Rows are points. Each copy is the shape, with its points in the same order, turned, moved and blurred by noise. Say if it was mirrored as well.

Shape, 6 rows:
[[-0.11 -1.09]
 [ 1.14  0.07]
 [ 3.57  0.87]
 [-0.10 -0.24]
 [-0.11  0.53]
 [-0.73  2.69]]
Copy 1, 6 rows:
[[ 0.52 -1.01]
 [ 0.17  0.97]
 [ 1.07  3.38]
 [-0.21 -0.34]
 [-0.80 -0.04]
 [-3.07  0.67]]
Copy 1 is: only turned
Copy 2:
[[ 1.41  0.70]
 [ 0.86 -1.47]
 [ 1.91 -3.53]
 [ 0.67 -0.10]
 [ 0.04 -0.38]
 [-2.11 -1.25]]
Copy 2 is: mirrored
Copy 3 (6 x 2):
[[-1.22 -1.69]
 [-1.47  0.21]
 [-2.79  2.27]
 [-0.74 -1.10]
 [-0.17 -0.48]
 [ 1.75  0.66]]
Copy 3 is: mirrored

Shape, 10 rows:
[[-1.82 -1.28  1.38 -0.49]
 [-1.46 -2.11 -0.57  0.75]
 [ 0.24  1.03  1.66 -0.93]
 [ 2.05  0.41 -1.08  1.07]
 [ 0.37 -2.71 -1.71  0.18]
 [ 1.82 -1.68  0.99 -0.70]
 [ 0.67  1.05 -2.09  0.14]
 [ 0.00 -2.36  0.34 -0.19]
 [ 2.08 -0.10  1.98 -0.77]
 [ 1.56  0.18 -0.29  3.02]]
Copy 1:
[[-0.01 -0.42  2.79 -0.41]
 [-0.14 -2.35  1.79 -1.27]
 [ 0.47  1.71  0.64  0.46]
 [ 0.90 -0.82 -2.26 -0.25]
 [ 0.44 -2.39  0.19 -2.67]
 [ 2.24  0.32  0.32 -1.71]
 [-1.04 -0.77 -1.88 -0.51]
 [ 1.15 -1.11  1.27 -1.83]
 [ 2.29  1.59  0.00 -0.40]
 [ 1.47 -2.39 -1.78  1.26]]
Copy 1 is: only turned
Copy 2, 10 rows:
[[-2.01 -0.82  2.23 -0.71]
 [-1.98 -2.60  0.48 -0.23]
 [ 0.19  1.29  1.58 -0.54]
 [ 1.62 -0.90 -1.42  0.20]
 [-1.18 -2.72 -1.34 -1.52]
 [ 0.66 -0.94  0.58 -2.55]
 [-0.07  0.13 -1.94  0.61]
 [-0.99 -1.95  0.64 -1.80]
 [ 1.64  0.37  1.30 -1.88]
 [ 2.09 -2.25 -0.40  1.19]]
Copy 2 is: only turned
Copy 3, 10 rows:
[[-1.84 -0.07  1.53 -1.10]
 [-1.89 -2.02  0.27  0.42]
 [ 1.14  0.69  0.85 -1.23]
 [ 2.44 -1.88 -0.83  0.74]
 [-0.59 -3.92  0.11  0.07]
 [ 1.30 -2.29  2.02 -0.60]
 [ 1.35 -1.66 -2.31 -0.29]
 [-0.49 -2.39  1.39 -0.30]
 [ 2.21 -0.46  2.29 -0.98]
 [ 1.94 -1.18 -0.34  2.76]]
Copy 3 is: only turned

Shape (14 x 8):
[[ 0.00  0.74  1.02  0.63  0.77  2.59 -0.32  0.56]
 [ 0.21 -2.71 -2.14 -1.55 -0.78 -3.19 -0.84 -0.31]
 [ 2.12 -1.14 -0.86  0.20 -1.48  0.54 -1.19  1.63]
 [ 0.90  0.18 -1.38  1.80 -1.11  1.90 -0.13  1.01]
 [ 2.48  0.61  0.08  0.72 -2.35  1.52 -0.72  2.52]
 [ 1.12 -0.03  0.10  1.35 -1.19  1.83  1.36  2.00]
 [ 0.65  1.45  1.89 -0.05  0.05  0.49  0.56 -1.30]
 [-0.29 -0.60 -1.80 -1.86 -0.14 -2.30 -2.08  2.23]
 [-1.10  0.00 -2.36 -1.34 -0.81 -1.47 -3.00  0.94]
 [ 1.06  1.56  0.72  2.23  0.15  1.06  0.25 -1.67]
 [ 1.60  1.10 -0.79 -0.18 -0.60  0.58  1.47  0.06]
 [ 1.96 -0.99 -0.07 -1.43 -0.06  0.80  1.36 -3.03]
 [ 1.32 -2.43 -0.36 -0.62 -0.40 -2.35  0.52 -1.99]
 [-0.88 -0.78  0.23 -1.05 -1.77 -0.03  0.79 -2.37]]
Copy 1 (14 x 8):
[[-0.44  0.02  1.52  1.18 -0.48  2.37 -0.74 -0.54]
 [ 0.11 -2.55 -2.10 -1.54  0.08 -3.13 -1.35  1.97]
 [-0.33 -1.06 -1.23  1.73 -2.11 -0.04 -0.52  1.81]
 [-0.80 -0.98  0.28  2.93 -1.01  0.29  0.38  0.03]
 [-1.59 -0.18 -0.53  2.99 -3.27  0.69 -0.82  0.95]
 [-1.44 -0.12  1.57  2.00 -2.30  0.18  0.38  0.47]
 [ 0.20  0.12  1.86  0.36 -1.07  0.30 -2.87 -1.40]
 [-2.01 -0.90 -3.20 -1.20  0.07 -1.00 -1.28  1.39]
 [-1.84 -2.12 -3.35 -0.13  0.97 -0.48 -1.69  0.43]
 [ 1.00  0.29  2.04  2.71 -0.06  0.04 -2.05 -1.50]
 [-0.16 -0.18  0.48  0.94 -2.07 -0.90 -0.45 -1.51]
 [ 2.82 -1.96  1.37 -0.67 -1.98 -0.92 -1.43 -1.11]
 [ 1.82 -1.74  0.40 -1.01 -0.63 -2.95 -1.93  1.37]
 [ 0.08 -3.41  1.67 -0.34 -0.64 -1.21 -2.40 -0.79]]
Copy 1 is: only turned
Copy 2, 14 rows:
[[-2.16 -1.72  0.27 -0.40  1.59  1.40 -1.49  0.59]
 [ 1.12  0.91 -0.56 -2.73 -1.68 -3.51  0.88  0.02]
 [ 0.79 -2.66 -1.43 -0.78 -0.42 -0.73 -0.06 -0.19]
 [-0.25 -2.32 -2.51 -0.31  1.30  0.55 -0.63  1.20]
 [ 1.17 -3.15 -1.50  0.29 -0.51  1.68 -0.62  0.77]
 [ 0.06 -2.44 -0.66  0.17  0.96  1.11  0.28  2.33]
 [ 0.16 -0.15  1.69 -1.58  1.69  1.51 -1.63  0.65]
 [-0.35  0.64 -0.60 -0.79 -3.02 -1.49  0.15 -1.10]
 [-1.11  0.75 -2.02 -1.94 -2.31 -1.19 -1.20 -1.40]
 [ 0.58 -0.42 -0.13 -0.81  3.18  1.23 -1.98  0.44]
 [ 0.98 -0.38 -0.52 -1.56  1.10  1.74  0.57  0.91]
 [ 1.18 -0.42  1.20 -4.12  2.42 -0.05  0.71  0.83]
 [ 2.23  0.65  0.93 -2.49  0.55 -2.78  0.41  0.32]
 [ 0.28  0.46  0.69 -4.01  0.72 -1.02 -1.53  2.03]]
Copy 2 is: mirrored

Shape:
[[ 2.05 -1.50  1.44 -1.40 -3.13  1.15  1.92  0.29 -0.28  0.44 -1.09]
 [-1.02 -0.20  0.27 -0.08  0.84 -0.26 -1.17 -1.18  1.43 -1.63 -1.36]
 [ 0.03  2.22 -1.48  0.16  0.66 -0.02 -1.39 -1.03  0.91 -0.90 -2.86]
 [-0.88  1.66 -1.42 -1.40  0.38 -0.95 -0.49 -0.33  1.91 -1.20 -0.20]
 [-0.77  2.59 -0.22 -1.96  1.93 -0.48 -0.39 -1.68 -0.22 -0.47 -0.90]
 [ 1.14  1.72 -1.23 -0.54  1.72  1.59  0.61 -0.54  1.18 -2.62 -1.28]
 [ 1.49 -2.25  2.37 -0.47 -2.67  2.45  0.81  0.51  0.72  0.50  1.52]
 [ 0.90 -2.42  0.16 -1.87 -1.47  1.26  0.79  1.26 -0.95 -0.30 -0.48]
 [-2.06  0.89  0.41  1.45 -1.80  0.53 -2.78  1.98 -2.85 -1.25  1.28]
 [-2.24  1.33 -1.55  0.89  1.10  0.81  0.28 -1.37 -0.50 -0.36 -0.70]
 [ 1.04 -1.90 -0.40 -0.12 -2.52 -0.39  0.77  0.60 -1.07 -0.79  1.74]
 [-1.09  2.94  0.74 -0.55 -0.26  0.20  1.45 -1.09  0.62 -3.13 -2.09]
 [-0.76  0.08  1.45  1.99  0.69 -0.49 -2.41  2.00 -3.06 -0.74  2.38]
 [-0.01  1.73  0.80  2.57 -1.03 -0.96 -1.21  1.34 -2.04 -0.02  1.02]
 [ 1.07 -2.33  0.61 -0.06 -1.52  1.22  1.47  0.23  0.46  0.25  1.18]
 [ 2.24 -2.19  0.85 -0.84 -3.18  1.79 -0.14 -1.43 -1.15 -0.59  1.67]
 [-0.35  2.31 -0.94 -1.42 -0.12  1.46  0.00 -0.18  1.39 -0.55 -0.66]]
Copy 1, 17 rows:
[[-0.63 -0.96  1.09  0.99 -0.96  3.77  1.86  1.27  0.14  2.98 -1.87]
 [ 1.85  0.87  0.46 -0.30 -0.71  0.12 -1.02  1.85  1.06 -0.65 -0.56]
 [ 0.39  2.18 -0.77 -0.39 -1.19 -0.36 -2.45  0.22  1.72  0.99 -0.75]
 [-0.28  1.43  0.87  0.01 -1.32 -1.32 -1.70  2.28 -0.16  0.89  0.40]
 [ 1.00  0.90  0.72 -0.25 -0.85 -2.95 -1.28  0.27  0.04  1.48 -1.76]
 [ 1.42  2.33 -0.35 -1.97 -2.40 -0.42 -0.24  0.71  0.25  2.01  0.08]
 [-0.38 -2.70  1.71 -0.97 -0.82  4.07  2.09  1.58 -0.98  1.20 -0.50]
 [ 0.14  0.79  1.83  0.28  0.09  3.50  1.76  0.98 -1.55  1.60 -1.36]
 [-1.72  0.24  2.33  0.50 -1.59  1.37 -0.98 -2.40 -1.94 -3.01 -0.48]
 [-0.43  1.91  1.22 -0.90 -0.32 -1.55  0.27 -0.49  1.67 -0.68 -0.44]
 [-2.07  0.07  0.56  0.63 -0.77  2.53  2.18  1.62 -2.01 -0.05 -1.00]
 [ 0.92  1.28  1.21  0.61 -4.40 -1.15 -0.25  0.62  1.75  1.42 -1.12]
 [-0.30 -0.69  0.53  0.65 -0.45  0.41  0.43 -2.54 -3.28 -3.15  0.10]
 [-1.93 -0.96 -0.22  1.26 -1.40  0.53 -0.28 -2.12 -1.11 -1.63  0.11]
 [-0.72 -0.98  1.09 -0.56 -0.20  2.81  2.63  1.64 -0.70  0.87 -0.32]
 [-1.37 -1.49  0.47 -1.36 -1.08  3.52  1.91  1.82 -1.66  0.21 -3.02]
 [-0.30  1.07  1.68 -1.37 -1.59 -0.37 -1.39  0.77  0.52  2.12 -0.09]]
Copy 1 is: only turned
Copy 2 (17 x 11):
[[ 1.54 -1.20 -0.60 -2.22 -2.75  0.44  0.07  2.54 -0.43 -0.80 -1.90]
 [-2.62 -0.24 -0.52  0.41  0.52  0.92 -1.73 -1.03  0.92 -0.57 -0.72]
 [-2.77 -0.96 -2.34  0.41  1.79  2.08  0.46 -0.97 -0.02 -0.48  0.33]
 [-2.21  0.34 -1.39  0.79  0.91 -0.87  0.00 -0.51  0.35  0.32 -0.68]
 [-2.62  0.09  0.23 -1.15  2.61  0.69  1.32 -0.21  1.15 -0.29  0.80]
 [-1.86  0.32 -2.75  1.10  1.26  0.98  0.37  1.32  2.24 -1.82  0.51]
 [ 2.39  0.19 -0.31 -1.97 -2.40  0.28 -3.10  3.22  0.07 -0.41 -1.12]
 [ 0.01 -2.23 -0.72 -1.56 -2.27 -0.66 -1.11  2.71  0.00 -1.02 -0.40]
 [-1.76  0.52  0.21  0.38 -0.66  0.32 -2.96  1.18 -3.57  0.75  3.89]
 [-1.65 -1.16  0.15  1.51  0.94  1.77 -0.38 -0.17  1.44  0.93  2.01]
 [ 1.04 -0.40 -0.89 -0.77 -3.49 -1.48 -1.42  0.45 -0.81 -0.16  1.05]
 [-3.12  1.24  0.17  1.38 -0.20  1.87  1.69  0.91  0.51 -1.36 -0.42]
 [-0.24  0.64  1.06 -0.36  0.62 -0.98 -3.69  0.12 -2.76 -1.25  4.05]
 [ 0.61  0.52 -0.14  0.08 -0.31  0.53 -1.38 -0.42 -3.10 -0.72  2.91]
 [ 1.61 -0.95 -0.70 -0.67 -2.48 -0.42 -2.27  1.67  0.52 -0.27 -0.18]
 [ 0.87  0.53 -1.63 -3.26 -3.76  0.43 -2.16  1.89  0.24  0.40  0.90]
 [-1.42  0.00 -1.70  0.45  1.36  0.47  0.03  1.63  0.75  1.06 -0.38]]
Copy 2 is: only turned
Copy 3, 17 rows:
[[-1.27  0.67  0.52  0.15 -0.65  2.58 -2.23  0.14 -0.19  2.46 -2.67]
 [-0.08  0.31 -1.39 -0.61 -0.97 -0.60  0.41 -2.18 -0.06  1.22  1.90]
 [-0.38  0.43 -1.15  0.30  0.29 -1.02  0.89 -1.62  2.56 -0.74  1.29]
 [-0.20  0.58 -1.16  0.03 -0.34  0.57  3.15 -1.78  0.47  0.68  0.83]
 [-0.62  0.36  0.64 -0.75  1.97 -0.28  2.27 -1.39  0.90  1.24  2.49]
 [-0.43  0.00 -0.49  0.10  0.90  1.73  0.68 -3.75  1.35 -0.80  1.29]
 [ 0.81  0.42  0.75  1.09 -1.77  3.71 -2.37 -0.22 -1.42  3.14 -1.56]
 [-0.63  0.81 -0.20 -1.16 -0.52  2.95 -1.48  0.42 -1.56  0.95 -1.12]
 [ 0.00  0.89 -0.95  3.21  0.23 -0.39 -0.32  1.87 -3.63 -0.80  2.20]
 [-0.59 -1.21 -2.03  0.81  1.15  0.60  0.69 -0.89  0.74  0.99  2.93]
 [ 0.13 -0.68 -1.04  0.76 -0.22  2.25 -0.49  0.20 -2.92  1.47 -2.07]
 [-3.15  0.79 -0.15  1.54  0.75  0.13  0.67 -3.37  0.64  1.32  1.59]
 [ 1.03 -1.56  0.77  1.86 -0.25 -0.31 -0.36  1.50 -4.42 -0.86  2.11]
 [-0.01 -1.63  0.52  3.09  0.08 -1.10  0.26  1.19 -2.01 -0.53  0.42]
 [ 0.24 -0.99 -0.38  0.45 -1.27  3.15 -1.24 -0.50 -1.47  2.27 -1.29]
 [ 1.72  0.77 -0.42  0.57  0.92  2.15 -2.47 -0.52 -2.12  3.09 -2.36]
 [-0.26  1.18 -0.26  1.03  0.35  1.75  1.47 -1.41  1.63  0.73  1.12]]
Copy 3 is: only turned
Copy 4, 17 rows:
[[-0.54 -2.17  1.21  0.02 -3.12  1.59  0.82  2.38 -0.22  1.78 -2.45]
 [-0.92 -0.27  1.02 -0.95  1.07  0.42 -0.03 -1.23 -0.63 -1.53 -0.65]
 [ 0.30 -0.35  0.31 -1.39  0.17 -1.30 -1.34 -0.97 -3.08 -1.59 -1.04]
 [-0.79 -0.18  0.12 -0.03 -0.12 -1.58  1.16 -0.72 -0.93 -3.00 -1.41]
 [-0.19 -0.50 -0.25 -2.34 -0.52 -2.28  0.83 -0.49 -0.95 -1.81  0.93]
 [-0.94 -2.36 -0.54 -0.02 -0.06  0.38  0.39 -0.05 -3.18 -2.22  0.39]
 [ 1.15 -2.02  0.77  1.25 -2.09  3.18  1.23  1.90  1.64  0.66 -1.83]
 [-1.46 -1.85 -0.85 -0.47 -1.72  1.52  0.68  1.77  0.49  0.93 -2.89]
 [-0.11  1.06 -0.05 -0.12  1.39 -0.09 -2.90  3.44  2.37 -2.02 -1.09]
 [-0.96  1.36 -1.01  0.10 -0.76 -0.74 -1.06 -0.54 -0.63 -1.48  0.87]
 [-1.07 -1.91  0.22  1.98 -1.51  0.14 -0.39  1.97  2.25  0.38 -1.96]
 [-2.10 -0.43  2.07 -1.12 -1.04 -0.51  0.11  1.33 -2.53 -3.01  1.09]
 [ 0.39  0.10 -0.61  0.60  2.92 -0.64 -1.61  2.99  3.25 -0.03  0.28]
 [ 0.77  0.36  0.73  1.26  1.48 -1.53 -1.78  3.00  1.09 -0.11 -0.33]
 [-0.22 -1.56  0.07  1.83 -1.94  1.57  1.10  0.99  1.00  0.99 -1.35]
 [ 0.62 -3.52  0.83  0.32 -2.71  1.65 -1.14  1.29  2.62  0.47 -1.82]
 [ 0.57 -0.26 -0.54 -0.71 -1.15 -0.13  0.66  0.22 -1.82 -2.73 -0.81]]
Copy 4 is: only turned
